Each row is a point. The ring and each string are closed loops that go straight from each point to the next, and from the last back to the first. Before rounding, they use only three directions, however many columns there are. Count how often each string passes through the ring. Passing back the other way cancels.
In the rows, zero is written as 128.

Ring:
[[ 93 119 138]
 [100 147 153]
 [131 184 143]
 [154 195 130]
 [170 186 125]
 [167 154 131]
 [155 124 133]
 [135  95 121]
 [118  90 110]
 [103  97 115]]
String:
[[150 151 105]
 [186 185  77]
 [193 208 131]
 [167 193 151]
 [142 164 154]
 [147 165 122]
 [183 217  82]
 [181 222 129]
 [164 190 159]
 [135 143 149]
 [164 167  92]
 [189 168  93]
 [176 131 125]
 [142  84 174]
 [128  99 154]
 [143 139 101]
 [142 117  81]
 [122  67  87]
 [106  59 121]
 [112  91 141]
 [114  97 148]
 [140 138 103]
 [149 101  76]
 [132  69 157]
 [132  92 181]
 [137 132 142]]
Times through: 5
String:
[[152 174 100]
 [153 209  99]
 [113 192 171]
 [ 82 154 219]
 [ 79 153 203]
 [107 165 136]
 [ 75 149 200]
 [ 80 139 214]
 [ 84 166 209]
 [129 201 130]
 [145 165 103]
 [135 164 153]
 [136 157 162]
 [147 158 127]
 [184 187  94]
 [187 169 126]
 [154 130 177]
 [135 128 155]
 [151 144 110]
 [174 143 101]
 [168 130 149]
 [189 162  96]
 [163 161  98]
 [140 147 124]
 [150 166 159]
 [137 162 169]]
Times through: 1

Ring, 6 rows:
[[138 149 119  69 167 153 156  72]
 [102 129 147 143 157  89 109 131]
 [ 85 130 168 182 123  76 103 157]
 [ 83 139 180 189  79  94 113 149]
 [110 145 156 127  87 136 124  87]
 [136 153 128  71 128 167 153  56]]
String:
[[155 153 103  31 181 177 169  41]
 [130 141 126  81 148 143 131  66]
 [124 150 138 100 131 145 149  88]
 [144 162 122  59 140 180 179  58]
 [166 167 100  11 163 209 197  22]
 [146 150 112  48 165 168 158  48]
 [118 135 136 106 145 122 116  87]
 [127 148 131  94 156 140 153  94]
 [120 145 136 109 161 125 147 110]
 [108 136 147 131 137 110 120 113]
 [ 95 122 153 154 142  79  87 127]
 [ 71 116 175 209 132  42  73 179]
 [ 72 134 185 215 108  63 110 191]
 [ 96 145 166 163 111 106 136 145]
 [ 94 129 160 159 121  90  99 129]
 [ 83 120 166 180 126  66  80 146]
 [ 78 119 168 193 142  52  84 170]
 [101 136 152 149 150  95 125 142]
 [111 142 147 126 133 120 132 111]
 [115 131 135 111 156 112 112  96]
 [146 146 107  50 192 155 157  62]]
Times through: 1

Ring (10 x 12):
[[100  82 151 218 114 128  81 113 208 113 136 108]
 [101  96 117 201 102 137 116 128 188  94 140  99]
 [109 115  99 175 101 144 145 141 165  85 134 101]
 [126 143 101 125 116 149 180 163 129  83 111 116]
 [149 169 125  73 143 149 198 179  96  95  80 143]
 [166 176 131  66 149 147 195 171  89 107  71 155]
 [179 166 119 103 133 143 167 137 107 125  84 157]
 [173 146 119 142 121 138 137 115 133 132  99 149]
 [152 119 136 179 118 131 103 102 166 135 113 139]
 [122  91 158 209 121 126  76 103 199 130 125 125]]
String:
[[122 108 139 182 119 133 110 123 176 114 121 121]
 [118  99 119 206 102 134 104 111 188 110 136 110]
 [100  79 130 233 100 130  82 105 212 109 147 100]
 [ 70  51 187 249 123 120  44 111 244 114 144  98]
 [ 98  82 171 206 128 126  79 121 206 115 127 114]
 [127 116 138 168 123 135 120 129 166 113 115 125]
 [128 104 118 203 102 134 104 106 183 116 133 116]
 [118  75 161 239 113 121  51  84 220 137 136 120]
 [133  91 175 210 129 121  60  91 201 146 117 137]
 [144 119 166 160 139 129 103 119 164 135 100 145]
 [143 131 140 144 131 136 133 134 147 118 102 137]
 [171 150  97 142 110 142 151 118 128 122 106 141]
 [204 184  91  94 122 147 182 127  88 130  82 164]
 [197 194 138  46 159 145 194 160  71 129  53 179]
 [183 186 141  53 158 145 192 166  79 121  59 170]
 [190 196 130  40 156 148 207 171  66 118  56 172]
 [185 183  96  80 128 150 198 151  84 113  81 155]
 [148 141 118 136 122 141 151 137 135 111 104 134]
 [157 152 139 109 140 140 157 147 121 117  86 149]
 [185 173 143  82 151 140 167 144  97 133  68 170]
 [202 169  93 124 114 142 157 108 108 139  92 161]
 [166 140  95 162 104 140 137 108 142 124 115 136]
 [149 129 108 167 108 139 132 116 152 117 117 129]
 [142 101 133 211 108 128  82  88 189 136 127 129]
 [112  72 184 231 127 118  45  92 222 140 127 125]
 [101  79 195 205 140 121  63 116 210 128 118 124]]
Times through: 2

Ring:
[[180 113 140 113 105  95 127 105 153 112  93 172 139 149]
 [148 123 152 134 122  73 136  76 159 115  85 152 133 143]
 [115 134 155 147 137  73 135  69 153 124  91 131 123 135]
 [ 68 137 159 155 149 126 120 100 126 145 106 116  99 118]
 [ 49 135 158 151 150 177 105 137 103 159 120 114  84 108]
 [ 57 138 138 134 142 191  92 157  93 163 141 111  85 112]
 [ 88 145 113 116 131 159  89 145 102 155 157 107 102 127]
 [133 148  94  98 116 112  94 123 121 140 161 113 126 146]
 [171 135 100  93 104  94 105 115 137 125 142 138 139 155]
 [185 120 121  99 100  98 116 115 146 116 114 163 141 153]]
String, 24 rows:
[[132 145 111 113 122  89 109  99 135 133 139 118 128 145]
 [164 159  75  89 110  46 103  83 144 126 167 104 148 165]
 [192 146  75  77  96  60 102 101 145 119 160 127 154 169]
 [184 117 116  92  96 126 107 138 134 122 123 166 136 150]
 [143 124 133 116 115 122 113 122 133 129 115 148 123 139]
 [142 129 132 119 118 104 117 107 139 127 114 143 127 142]
 [151 111 152 123 114 127 123 121 140 122  91 168 124 136]
 [167 108 165 134 115  85 142  86 163 108  66 177 135 142]
 [152 137 148 143 129   7 151  26 182 105  80 136 146 152]
 [125 142 135 134 132  59 129  66 153 124 109 122 130 143]
 [110 117 164 141 130 142 123 120 130 134  90 152 108 124]
 [113 123 150 132 127 141 116 124 127 136 105 144 110 127]
 [120 142 135 134 132  70 125  74 147 127 113 120 126 141]
 [126 142 136 135 132  57 130  64 154 123 108 122 130 143]
 [122 125 146 130 125 125 118 115 133 132 106 144 116 132]
 [164 106 168 134 115  95 141  93 159 110  65 180 132 140]
 [188  94 165 120 101 117 136 116 156 107  65 200 135 143]
 [171 100 153 113 103 149 120 142 136 120  87 188 125 138]
 [213 102 128  90  86 122 117 138 146 110 101 193 144 154]
 [197 136  92  86  96  61 111  97 152 114 139 142 154 166]
 [150 147 102 105 116  68 111  89 143 127 142 118 138 154]
 [173 163  64  82 106  36 100  81 145 124 176 100 154 170]
 [160 153  73  81 106  86  91 116 128 133 176 110 140 160]
 [155 166  66  87 112  46  97  85 139 130 180  92 146 165]]
Times through: 1
String, 29 rows:
[[ 56 137 175 170 157 115 131  83 133 143  90 115  96 114]
 [ 69 121 174 154 144 176 116 136 113 149  95 139  89 109]
 [104 133 142 133 132 128 113 115 126 139 116 129 110 129]
 [ 77 146 144 147 146 107 118  91 129 143 119 106 106 125]
 [ 48 149 155 162 159 111 120  85 125 149 114  96  96 117]
 [ 27 141 177 177 167 139 124  95 119 154  98 103  83 104]
 [ 60 122 180 162 149 168 120 125 116 148  89 135  87 107]
 [103 124 153 137 131 144 116 124 124 139 105 140 106 124]
 [113 142 136 136 134  76 124  77 145 130 114 119 123 138]
 [125 143 145 146 137  32 141  41 166 117  94 122 134 144]
 [153 129 154 142 127  30 149  42 176 107  76 147 142 148]
 [161 107 164 131 114 105 136 101 154 113  71 178 130 139]
 [135 117 148 124 118 138 117 127 131 130 101 157 117 133]
 [152 127 131 117 115  93 120 101 145 122 111 146 132 145]
 [170 138 113 108 111  52 122  77 157 115 122 136 146 158]
 [210 116 116  91  91  85 119 111 154 108 111 173 151 161]
 [222 115 108  81  84  89 114 120 152 107 118 177 155 165]
 [191 140  95  92 101  46 116  83 157 113 136 136 155 166]
 [136 134 124 116 120 102 113 107 136 130 124 133 126 142]
 [160 118 130 107 107 130 111 133 132 126 115 160 127 142]
 [199 101 132  93  90 142 112 150 137 116 103 191 136 148]
 [218 102 129  91  86 109 121 128 152 106  97 194 148 157]
 [200 117 128 103  98  73 128  95 160 106  99 171 150 158]
 [147 135 127 119 119  77 122  88 148 122 115 136 133 147]
 [142 122 144 125 119 110 123 107 141 124 100 152 125 138]
 [133 111 162 133 121 140 124 124 135 127  86 166 115 129]
 [124 136 134 128 127  93 120  93 140 130 115 129 123 139]
 [117 144 139 140 136  56 131  60 153 125 107 118 127 141]
 [ 88 148 153 159 151  50 138  45 155 129  97 107 119 133]]
Times through: 2

Ring (8 x 14):
[[132 117 135  91 152 104 127 132  96 156 120 138 144 101]
 [142 157 128  85 134  83 145 142 135 169 126 132 130 163]
 [143 174 120  96 119  84 151 139 163 159 129 127 118 189]
 [139 171 114 117 110  98 147 127 176 137 130 123 109 185]
 [125 136 112 145 116 127 127 108 160 102 126 126 110 137]
 [116 101 118 151 132 143 110 100 124  91 122 132 121  86]
 [115  83 127 138 148 143 104 104  95 102 118 137 135  57]
 [123  90 135 110 157 125 112 118  81 132 117 140 145  63]]
String, 32 rows:
[[133 136 119 125 123 126 135 111 148 123 122 123 120 117]
 [135 138 120 120 124 124 137 113 146 129 121 123 122 116]
 [131 144 117 126 121 111 133 120 153 124 127 128 115 150]
 [131 159 113 130 113 100 135 125 169 122 132 129 107 185]
 [141 200 106 123  95  79 154 135 209 136 138 123  93 247]
 [144 201 110 109 101  70 157 143 200 150 137 125  99 249]
 [139 184 115 107 112  70 147 145 178 150 136 132 107 232]
 [131 147 121 114 127  95 132 132 144 137 129 134 119 166]
 [135 161 122 102 127  77 138 144 148 152 132 137 119 196]
 [144 165 130  75 136  68 147 152 135 180 128 136 131 185]
 [144 147 135  70 145  83 145 145 115 182 122 134 141 140]
 [140 130 133  86 145 107 139 129 111 163 118 130 142 102]
 [133 128 128 104 139 110 131 125 120 144 121 132 133 115]
 [130 128 127 107 139 106 128 127 120 141 123 135 131 124]
 [136 123 133  92 146 113 134 125 107 156 117 131 142  93]
 [139 121 139  75 155 103 136 134  93 173 116 134 150  90]
 [139 129 140  70 156  85 135 146  93 181 121 141 148 122]
 [143 133 138  71 150  97 142 138 103 179 118 132 147 107]
 [138 133 130  95 139 109 137 127 121 154 120 129 136 111]
 [133 141 125 105 134  97 133 132 132 145 126 134 126 149]
 [138 172 122  95 125  65 143 151 154 161 134 138 117 217]
 [136 159 121 105 125  87 140 137 150 148 130 133 119 180]
 [133 143 122 113 128 104 134 127 141 137 126 131 122 147]
 [133 170 114 120 114  84 139 136 171 134 135 133 106 211]
 [141 199 106 122  95  80 154 135 209 136 137 123  94 245]
 [142 186 107 125  97 102 155 121 201 131 131 116 100 199]
 [139 145 120 115 121 124 143 113 153 134 120 119 122 118]
 [131 137 120 123 125 118 132 117 144 126 124 127 121 129]
 [126 139 116 134 122 112 126 119 151 114 128 132 113 153]
 [120 149 105 160 106 114 123 113 178  89 134 131  96 184]
 [122 140 112 144 118 111 122 118 157 104 131 134 107 166]
 [129 133 119 127 126 118 129 116 142 121 125 129 120 130]]
Times through: 2
